Rows are points. Each table stands for the endless flat space through its points: a line for two points, a plane for three, and so on. Write the one point that lies in both, or say that there is none.

First (2 x 3)
[[ 32 -18  11]
 [  2 -13   6]]
Second (2 x 3)
[[ 20 -15   6]
 [ 32 -15   2]]
They share: [ 14 -15   8]

First (3 x 4)
[[-18   6  48 -40]
 [-16  -8  -2 -16]
 [-21   6  -3 -34]]
Second (2 x 4)
[[-12   0  20 -33]
 [-18 -14  20 -23]]
They share: no point

First (3 x 6)
[[ 13 -19  37  14  39  -8]
 [ 34 -19  16  29  -3  19]
 [-12  -9  42  -1  19  27]]
Second (2 x 6)
[[ 17  -9  29  17   6  20]
 [ 13 -37  25  17  30   4]]
They share: [ 16 -16  28  17  12  16]

First (3 x 8)
[[ 13  23 -14  -5  -1 -17   8   3]
 [-10  38 -19 -15  -6 -12  13 -22]
 [  0  23 -24  20 -26  -7   3 -17]]
Second (4 x 8)
[[ 22  46 -22  27 -20  15 -10 -24]
 [-24  11 -22 -21  -2 -44  22   7]
 [ -7  22 -13 -13  -5 -28  16  -8]
 [  4  42 -18  18  -8 -25  -6  -6]]
They share: [  1  28 -19   0 -11 -12   8 -12]

First (2 x 9)
[[  5 -14  -5 -29  44  -8  34  13  21]
 [-20  -9  25 -14   9   7  19   8   6]]
Second (3 x 9)
[[-19  -1 -11  -3  17   4   3   2   7]
 [-10   3   7 -16  11  -5  11  12  20]
 [ -7  -5  17 -23  17  -4  23  14  19]]
They share: [-10 -11  13 -20  23   1  25  10  12]

First (2 x 11)
[[-22  12 -17   9   6   5 -22   2   0  -4  29]
 [-25  21 -11  24   9   5 -13  20   6  17  23]]
Second (3 x 11)
[[-21  22 -18   4  30  16  -4  25   8  14   9]
 [-17  25 -22  -8  43  28   9  34  11  14 -12]
 [-29   7 -10  16   1  28 -33  -8 -19 -10  30]]
They share: no point

First (5 x 12)
[[  9 -11  -5  49 -64 -17   9   1 -48 -11 -45  29]
 [  2 -32  -2  24 -28   6 -11  12 -40 -11 -31  32]
 [  8 -45  -2  25 -20   8 -25  25 -30  -6 -23  37]
 [-20 -25   4  16 -25   6  -4   0 -49 -11 -37  33]
 [-14  -1  22  43 -40  -9 -13  24 -25   1 -25  21]]
Second (2 x 12)
[[-22 -10  15  30 -29   3 -12  17 -31  -9 -19  11]
 [ -2 -26  31  42 -13  15 -36  41 -15  -5 -39  39]]
They share: no point

First (4 x 14)
[[-24 -16  38   7  -8 -23 -32 -41  21  19   1  10  23  -7]
 [ -7  -4  -5  45  27 -41 -34   2   7  25  24   9  -8   5]
 [ -3  -6  21  17  13 -45  -5 -24 -12  22  20  22  15   3]
 [-22 -20  52  -5 -14 -27 -18 -55  11  17  -1  18  31 -11]]
Second (4 x 14)
[[-48 -17  18  37 -33  -2  -6 -30  41  24  15  -2  -6  13]
 [ -2   5  47  14   9 -29 -13 -26  -3  19  -1  30  40  33]
 [ -4  11  14   5  15 -30 -34 -14   5  24  11   6  38  13]
 [  0  -4  32  20  -3 -37 -25 -11   1  35   2  12  21  26]]
They share: [-15   4  15  13   3 -23 -27 -18  14  24  12   4  27  13]

First (4 x 18)
[[  0  23 -10 -19 -29  22 -44 -19  16   4 -19 -20 -31 -33 -22  15 -19  26]
 [-21   4 -21 -36  -3 -12   4 -29 -17 -17   8 -39 -15  -5  14   3   9  -7]
 [ 19   5  -7 -13 -22  -8  -5 -28  15 -12 -26 -12 -22 -20  11  13  -1  21]
 [ 42 -13  -7  -2 -21 -31  20 -29  21 -20 -43  -4 -13 -13  34  19  16  19]]
Second (4 x 18)
[[  4  -2   0 -15 -21 -15  13 -19   5 -20 -21 -43  -2  -3  11  14  12  -1]
 [  6   1 -33 -30  -9 -14 -27 -21  -6 -18 -19 -20 -11 -25  36  27  27  11]
 [ -6   3 -23 -16 -17 -32  21 -57   0  18 -39 -26  -9 -37  18 -23  29  -5]
 [  0  -2 -14 -15 -17 -23  19 -37   3   0 -27 -31 -10 -17  11  -4  16  -3]]
They share: [  5  -4 -19 -20 -13 -16   2 -23   1 -13 -18 -27 -13 -11  16  15  13   3]

First (2 x 20)
[[ -5  21  10  17  18 -32  11  19   6  18 -19   1  18  24  13   0 -28 -26
   -5   0]
 [-23  33  10  17   9 -14  32  13   6  12 -10  -8  27  30   1  -6 -13 -11
  -26 -12]]
Second (5 x 20)
[[  5   9 -35  15   0 -49  36   9  26  32   9  -6   9  16  28  12 -33   8
  -10 -12]
 [-11  14   0   6  -1 -31  29  20  14  25 -20 -22  -4  37   8  -4 -36 -16
   -9 -16]
 [-14  17  52  11  28 -12  13  25 -10  17 -50  -5  23  33  16  -9  -9 -58
  -30   8]
 [-21  19  10  31  29  -8  26  23 -10   8  -4  -4  31   2  25 -24 -21 -25
  -26   4]
 [-23  42   5  21  10 -20  12  18   6   4  -6  -4  20  31 -14 -10 -33  -9
    4 -13]]
They share: [-11  25  10  17  15 -26  18  17   6  16 -16  -2  21  26   9  -2 -23 -21
 -12  -4]

First (3 x 24)
[[  6 -27 -18   7  24 -17 -29   5 -10  23 -45   0  12 -15   8   4 -15  -8
   -1 -32  44  18  -4 -23]
 [ 27   3  27  -8  -3  34 -26   2  32  17  -9  51  33   0 -31   1  -9  16
  -10 -17   8  42 -22  16]
 [  9 -22 -13 -13   3  -9 -10  11   1  20 -32  13  10 -20  -4  20  -7  14
  -18 -32  36  15 -18 -21]]
Second (3 x 24)
[[ 12 -11   2   1  13   8 -20   3  11   7 -32  23   9  -9  -7   2  -8  14
  -15 -26  30  27 -23  -8]
 [ 24 -19 -10 -11   9   6 -20   5  -3  -5 -42  19  11   3 -11 -12  -2  10
   -1 -24  42  41 -33 -10]
 [ 21 -16 -11  -9  12   1 -26   4   2   8 -39  25  17  -9 -15  -4  -6   5
   -4 -22  33  30 -25  -4]]
They share: no point

First (4 x 24)
[[  4  15 -23 -25  25  19  28 -25 -23  13  32  31 -20  29 -50 -37  -7  23
   -5   9 -43  40   6   6]
 [-19  31  -9 -38  15  42  16  -7 -12  -5  10  22 -22  -4 -36 -39 -29  -3
    0 -26 -15   6  18   5]
 [-29  21   1   2  25  22  31  38 -17  25   5  22 -32  11   4  26 -19   2
   10   9 -10  16  48 -15]
 [ -8   7 -23 -21  41  27  22  17 -29   5   6  35 -36  11 -18  -3  -7  13
   -5  -5 -17  20  42  -2]]
Second (2 x 24)
[[-24   3  16 -12   7  31  14  22  -1  -6 -11  38  -7  -7 -31  -3  -6  -4
   26   8 -18  18  18   4]
 [-14  33 -19 -22  32  16  44  -3 -21  19  24   8 -37  18 -26  -8 -26  16
   -9 -12 -33  23  38  -6]]
They share: no point
